Each row of a before or after table is a point. One or more steps were done to the points. Then noise was added and the rows were shuffled. The steps act on columns, c1 being the first. Name the steps. A step turns or swaps two columns, mirrors them in a line or flattens them onto one, adds a multiple of one to another, or multiplies or shifts one. Angles are multiples of 10 degrees, from the lower column toward the higher: turns from -170 to 170, lines from 10 to 170 but not 90. Use the fewest steps. Two steps may share a column if one is a turn and the other turns, adds or multiplies; they go together, in the order done. Otherwise the lowest column goes first.
In the rows, zero is written as 128.

Before:
[[148 112]
 [128 148]
 [116 162]
 [142 107]
 [129 166]
 [184 127]
 [205 168]
 [110 128]
 [159 194]
 [ 90 149]
 [ 93 187]
 [105 139]
 [148 197]
 [134 163]]
After (14 x 2):
[[136 103]
 [139 143]
 [114 133]
 [131 101]
 [176 100]
 [129 191]
 [179 178]
 [115 147]
 [152 154]
 [216 128]
 [137 166]
 [149 165]
 [103 167]
 [184 166]]
Steps: turn c1 and c2 by -30 degrees

Before (11 x 8):
[[143   7 151 176  99 122 120 152]
 [114 145 132 156 144 116 136 122]
 [129 128 141 170  96 119 152 134]
 [117 133 132  98  73 126 109 123]
 [ 52 132 129 157 138 144 149 156]
 [150 146 129 164 119 124 113 155]
 [134 151 129 174 124 130 132 141]
 [126 106 136 150 138 116 152 143]
 [120 147 156 174 138 129 122 126]
 [145 140 137 120 134 171 138 105]
 [133 148 165 143 133 134 142 145]]
After, 11 rows:
[[104 150 122 165 117 131 110 157]
 [114   6 106 176 100 121 107 151]
 [139 135 126 101  73 128 106 124]
 [114 141 140 120 134  87 182 108]
 [201 131 139 155 137 108 167 157]
 [135 151 104 172 139 112 126 125]
 [140 142 115 153 144 135 122 119]
 [123 147  97 145 134 106 146 144]
 [122 152 127 171 121 127 136 143]
 [127 105 116 149 136 132 138 143]
 [125 124 113 170  95 132 144 133]]
Steps: multiply c1 by -1; add 1 times c6 to c7; turn c3 and c6 by -150 degrees

Before:
[[116 200  82 190 126  59  91  93  95 197 139  93]
 [170 147  74 187 129  94 114 160  49 162 169 149]
 [187 100 152 144 158 162 101 183 142 176  75 114]
 [ 91 122  90 169  98  87 189 109  96 106  74 178]
 [ 87  99 114 194 123 145 165 144 156 122 161 161]
 [ 97 171  98  81 115 140 196 111 158 143 124  81]
 [ 99 128 145 190 163 170 133  92 127 158 146 116]
 [124 127 100 103 123  57 170 125 100 117 136 120]
 [169 118  93 149 199 146  97 113 157 155 172 133]
 [194 157 165 111 112 101 159 128 112 126 128 167]]
After, 10 rows:
[[ 84 147  76 181 132  94 114 159 199 164 125  86]
 [173 119  94 147 203 148  98 114 152 158 112  85]
 [132  98 111 193 126 148 169 142  76 121 126  93]
 [102 117  98 106 125  58 172 127 137 119 114 119]
 [168 104 153 146 157 163  96 183 174 177 142 180]
 [150 152 165 110 109 102 157 127 196 127 141 122]
 [ 89 200  79 189 126  54  90  97 131 197 111 124]
 [111 122 146 192 165 172 136  93 102 163 113 112]
 [134 172  93  79 116 133 201 115  86 144 114 134]
 [ 86 125  97 172  98  81 187 107 111 103 166 174]]
Steps: mirror c1 and c9 in the line at 30 degrees; multiply c12 by 0.4; turn c11 and c12 by -110 degrees
